Each wall is flat, endless, passes through zero and stands at right angles to its row. A trip goes straight from one point to another. Which walls does it cross, in order?
In the rows, 128 means zero.

Walls:
(1): [104 137 140]
(2): [139 141  77]
(3): [172 110  82]
Trips:
[140 134  79] to [167 114  98] => none
[187 148  69] to [131 117 121] => none
[104 139 134] to [138  82  88] => 2, 3, 1
[155 127 191] to [ 99 120 149] => none
[127 142  96] to [153 126 166] => 2, 3
[131  78 100] to [132 104 104] => none

Walls:
(1): [148 129 132 147 132 102 206 169 106]
(2): [174 100 145 165 165 100 185 155 196]
(3): [135 105 138 146 144  89 153 141 174]
Trips:
[126 167 151 107 145 120 170 100  99] to [137 116  90  90 166 161 143 103 149] => 2, 1
[181 217 163 133 175 144  93 136  86] to [149 129 106 194 179 138 136 146 144] => 1, 2, 3

Walls:
(1): [180 129 157  73 128 118 111 149 167 161 144 104 146 110 175  95 152 110]
(2): [110 144  83 124 121 143 140  70 152 112  94  84 136  80 127 126 119 160]
(3): [ 83 177 135 167 124 135 115 127 121  80 139 139  73 164  99  98 104 156]
(4): [131 126 145 118 120 127 192 138  83 114 114 101 113 101  81  86 145 110]
(5): [ 63  75 131 148 166 172 139  92 148 100 159  93 145 181  60  90 154 115]
(6): [155  85 128 100 178 114 100 126 136 123 184 109 136 114 104 168  78 118]
Trips:
[120 126 129 115 182 104  54 120 112  95 138 112 131 127 156 139 166 181] to [133 102 102 104 139 113 131  99 133 117 105  60 186 122 138 133 119 169] => 3
[ 36 156 111 145 112 100 173 159 123 100 121 120 176 121 127 107 154 147] to [ 56 116 134 176  63 157  79 114 130 133 173 133 146 104 118 161 112  80] => 4, 6, 2
[116 166  97 159  83 130 201 141 109 133 157 186 128 116 146 108 110 108] to [124 141  89 126 129 138 119  99 112 142  68 100 119 104 159 117 136 142] => 2, 3
[ 66 181 134 115 160  90 162 101 124 126 118 120 136  67 120 116 126 167] to [119 110 154 119 109 138  49 159  69 191 169 155 130 129 140 101 182 126] => 1, 2, 3, 4
[116 115 106 128 161 102 122 108 143 142  99  84 143  90  95 129 144 119] to [164 141 107 126 117 135  97 121 113 120 140 143  79  83 101  99 126  97] => 5, 3

Walls:
(1): [158 129  89 137 146 128 117 147 111 130 108 149 177 185 151 116 148 137
 162 134 179 144 152 101  92 138 148 146 134 108 132 108 169 117 149  63
 148 152 142  73 128  90 181 129 133 149 113  93]
(2): [114 117 108 134 161  93 129  93  78 109 163 182 163 134 108  92  94  71
  81 149 146 138 157 195 133 111 159 149 119 123 113  69 124  64 126 151
 142 156 134 150 133 121 161 126  96 131 141 147]
(3): [139 122 125 110 174 103 123 163  91 121 149 127 107 173 139 147 170 202
 113 118  75  95 130 168 108 123  98  98 140 172 102 141 151 133 146  84
  89 154  93 183 110 116 124 109 127  66 140 118]
(4): [150  97 147  82 150 104  93 142 178  91 127 174 145 145 118 105  77 138
 102 139 110 109 130 147 114 113  95  49 142 161 158 114  97 114 169  87
 109 106 140 161 122 148 181 133 173 119 123 107]
(5): [147 166  93 176 108 129 119 136 142 190 120 197 144 125  96 138 141 186
 187 129 120  97 106  92  98 126  83 108 116 105 110 158 108 128 169 161
 112  86 163  60 143 139 125  79 126 133 149 180]
(6): [128 145  50 138 137 180  80  92 184 110 184 132  74 152 157 146  91 129
 163 140 126 206 143 104 188 161 148 104 108 143  78  86 146 181  92 144
 156 122 112 154 137  91 135 148 151 142 171 111]
Trips:
[141 160  53 180 132 124 142 129 135 171 150 115 152 133  64 175 189 117
  95 160 153 134 137 126 137 133 129 103 162 143 157 163  84 105 155 118
 126 168 129 117 131 109 171 139 125  92 143 120] to [ 89 148 122  95 134  93 127 131 149 179 118 126 155 132 105 145  99 111
 170 204 129 166 178  95  98 160  93 159 164  69 109  96 160 143 121 156
 109 166 134 118  95 118 165 194 152 152 133 115] => 6, 3
[124  75 134 157 138 125 133 106 148 110 114 160 197 119 109 139 155 122
 147 104 189 165 164 115 176 133  87  74  71 192 153 173 140 162 155 134
 190 141 161  65 168 108 127 149 148 181 151 113] to [177 109 228 157 112 135 114 109 172 145 160 154 138 119  97 191 181 137
 139 110 144 137  95 147 162 129 121  90 133 114 153 111 108 133 118 138
 123 144 120 159 185 129 134 115 102  83 169 108] => 1, 3, 6
[ 21 190  75 125 152 103 136 144 123 150 165 144 182 120  96 157 133 163
 102 144  95 134  68 118 134 153  98 108  64 143 161 143 154  75 121  88
 143 105 112  93 107  97 158 218 124 142 113 145] to [189  83 156 107 105 197 164 131 128 107 108 117 174 116 114 149 164 126
 106 125 154 149 146 120 142 148 111 138 111 153 117 119 172  89  99 127
 147 102 114 109 116 113 137 139 135 147 158 151] => 4, 3, 5, 2
[113 173 138 113 140 108 104 154 145 125 136 137 153 153 160 114 141  92
 131 109 151  71 126 174  58 101 159 130 111 136 140 133 143  86 136 157
 129 150 105 134  95 145 131 148 145 156 150  98] to [133 124 132  78 133 173  96 134 126  92 154 140 137 112 129 184  98 143
 163 106 120 178 117 128  96 121 115 158 147 124  68  78 124 106 138 151
 128 145 140 188  87 148 164 128 115 151 106 130] => 6, 1

Walls:
(1): [138 161 118 142 105 124 105  82 129 118 109 131  86 134 149 160 122 102
  96 126 115 125 119 138 124  95 124 162 131  81 190 101 108 130 119 118
 137 153  99 133 116 148 153  84 129 151 162 136]
(2): [168 137  95 109 124 151 170  86 101 121 149 145  91 119 160  96  92 104
 122 119 161 157 166 125 120 170 140 112 144 123 104 145 120 138 170 135
 114 111 112 122 151  97 148 156 114 107 146 146]
(3): [170 184  84 115 130 181  81 174 114 155 150 106  90 114 139 160 100 167
 199  98 131 106 124 131 146 110 118 117  58 167 168 154 189 167 168  75
 135 124 157 143 163 118 121 142 135 125 119 141]
(4): [ 99  76  74 186 136 148 129 120 158 207 121 134 128 169 142 164 224 129
 127 140  73 181 145  45 146 154 138 189 116 107 157 130 161 125  90 144
 139 137 161  67 103  85 145  95 172  98 127 141]
(5): [167 113 104 151 115 102 186 120 148  91  76 104 160  86 175  78 138 131
 129 174  81 206  98 113 157 150 109  83 146 133 142  95 148 116 170 104
 115 175 161 105 140 139  46 148 160 152 110 106]
(6): [138 176 157 113 137 109 136 176  95 140 109  84 158 197 187 112 129 162
 180 116  85 157 169  77 113  85 129 146 172 155  82 137 156 140 136 142
 138  78 107 168 138 107 126 158 102 107 108 146]
(7): [147  64 152 170 168 116 112 126 103  97 211 116 120 175  92 111 139 122
 147 132  92 150 149 127 179 175 131 126 138 123 103 133 139 113 180 109
  97 120 131 141 159 159 139  60 122 135  77 130]
(8): [157 140 121 142 129 134 195 129 150  64 133 105 120 188 209  73 143 122
  68 126 110 150 177  90 145 124 112 117 139  98 133 141 150 153 137 126
  97 126 118 170 176 100 101 113 151 154 148  95]
Trips:
[ 91 120  86 156 134 170 130  61 172 154 152 170 141 147 102 119 173 161
 135 133 108 141 111 167 112 124  86  96 159 177 153 124 145 140 155 126
  90 158 136 142 108 106 142 108 148 101 131 151] to [203 123 111 186  86  85 106 129 109 171  89 126 181 149 135  81 154 156
 162 120 160  94 137 143 143  89  81 119 104 117 130  85 150 141 116 106
  96  87  92 130 106 150 136 143 150 137 139 113] => 1, 7, 6, 8, 4
[ 42 105 138  93 114 167 150 141 101 117 148 143 130 136 157 132 136 147
 119  92  99 211 117 165 104 122 184 133 148 164 139  88 134 162 151 125
 126 108 110 128 146 146 188 171 101 148 183  87] to [117  81 144 125 161 111 109  77 134 129 204  88 171 110 137 165 129 156
 123 136  75 155 144 141 143 113  92  65 181 164 123  85 106 137 117 144
 125 129  59 165 117 123 178 111 132  97  31  77] => 7, 8, 2, 5
[132 136 112 113 154 125 112 160 187 165 144 117 159 105  65 103 138 119
 133 135 171 114 132 101 108 190  96 105 175  61 162 136 120 183 174 130
 125 148 141 176 129 172 117 135 105 117 105 201] to [102  88 106 124 156 115 158 132 173 105  86  92  94 124 136 180  90 145
 131 125  88 149  67 112 112 139 123 161 129 152  81 118  99 124 146  86
 135  90 187  96  90 114  55 109 105 112 128 144] => 5, 2, 4, 3, 7, 6

Walls:
(1): [105 106 133 134 121  70 156 103 156 144 143 150 157 112 103 134 100 122
 167 105 163 119 170 155  75 160 149  95 128 160 104 119 124 140  60 146
 158 161 105 128 120 150  88 124 141 169 117 131]
(2): [ 89 127 102 183 128 194 125 159 137 117 134 109 202 147 175  38 114 160
 151 162 176 107 137 135  96 138  83  84 161  96 138 147 106 135 104  62
 108  90 193 141 168 129 149  89 113 157  96  77]
(3): [131 125 158  89 126 165  73 175 133 116  81  84 148 145 175 146 167 103
 118 109 175 146 128 134  38 147 107 101  94 130 110 127 122 125 101  68
 104 124 126 174 106 169 138 162 179 130 123 146]
(4): [138 156 126 129 117 109 128 177 105 174 125 137 136  81 105 127 111 132
  90 171 156 147 135 146 159 134  83 203 118  81  98 142 141 130 106 128
  66 124 121 139 132 101 151 112 108 101 135 159]
(5): [147 114 118 126  91 140 125 125 131 126 122  81 132 103 128  93 158 134
 117 185 127 118 171 137 130 169 158 111 133 161 134 137  93 146  87  61
 142 144 124 131 115 148 125 153  76  65 137 206]
(6): [118  83 157  89 159 130 118 105 137  96 115 131 167  86 136  99 149 146
 139 126 172 107 112 138 170 142 104 111 111  90 112 136 159 157 114 144
 149 139 103 177 126 103 164 146 110 156  76 120]
Trips:
[136 109 142  68  95 155 139 145 108 167 126  91 154 143 127  91 153 123
 165 119 125  90 120 117 121 136 158 135 136 161  95 122  91 179  89  67
 125 111 114 121 110 126 120 160 113 172  90 117] to [147 158 154  70 123 165 159 195 117 113 146 178 117 137 163 122 105 136
  77 138 136 138 155 112 131  76 130 112 112 143 101 146  69  90 105 132
 163 116  83 107  84 105 150  73  85  90 143 138] => 4, 1, 6, 2, 3
[150 126 143 107  98 110 177 184 160 106 141 106 121 106 136 112 116  64
 133 168 147 136 131 144 210  86 116 137 111 152 109  88 135 130 148 110
 156 139 128 139  79  98 148  71 178 108 126  98] to [111 110 132 182 128 118 149  79 130 128 165 132 116 147 141  69 163 130
 135 128 119 132 196 124 142  94 121 110 122 119 181 148 149  91 102 151
 131 155 106  89 115 158 215 139 105 120 131 107] => 5, 2, 4, 1
[154 166  98  64 106 185  94 111 126 136 179 126 121 110  91 133 131 119
 170 133  73 153 166 111 182 138 178 127 144 180  87 123 179  92 146  92
 123 133 123 121 104 154 148  61 162 109 102 111] to [142 161 108 157 151 139 167 172 128 103 132 172 105 110 135 118 152 157
 121 123 134 129 136  95 173 156  70 138 118 172  94 179  82 143 144  86
 135 102 122  87 158  99 164 134 123  78 141 149] => 4, 2
[167 153 156 106 134 148  87 170  84 114 161 127 131 136 174  81 101 204
  98 145 121  54 115 141 123 156 135 115 117 134 104  96 130  79 134 164
 132 112 120 125 125 144 174 114 134 148  60  92] to [ 76 144 105 119 116 162 146 140 131 112 165  59 124 147 105 219  87 176
  72 114 118 118 169  74 136 136 113 135 143 123 120 133  83 139 179 147
 122 118 139 172 127 130 116 152  62 145 142 148] => 4, 3, 6, 5, 2
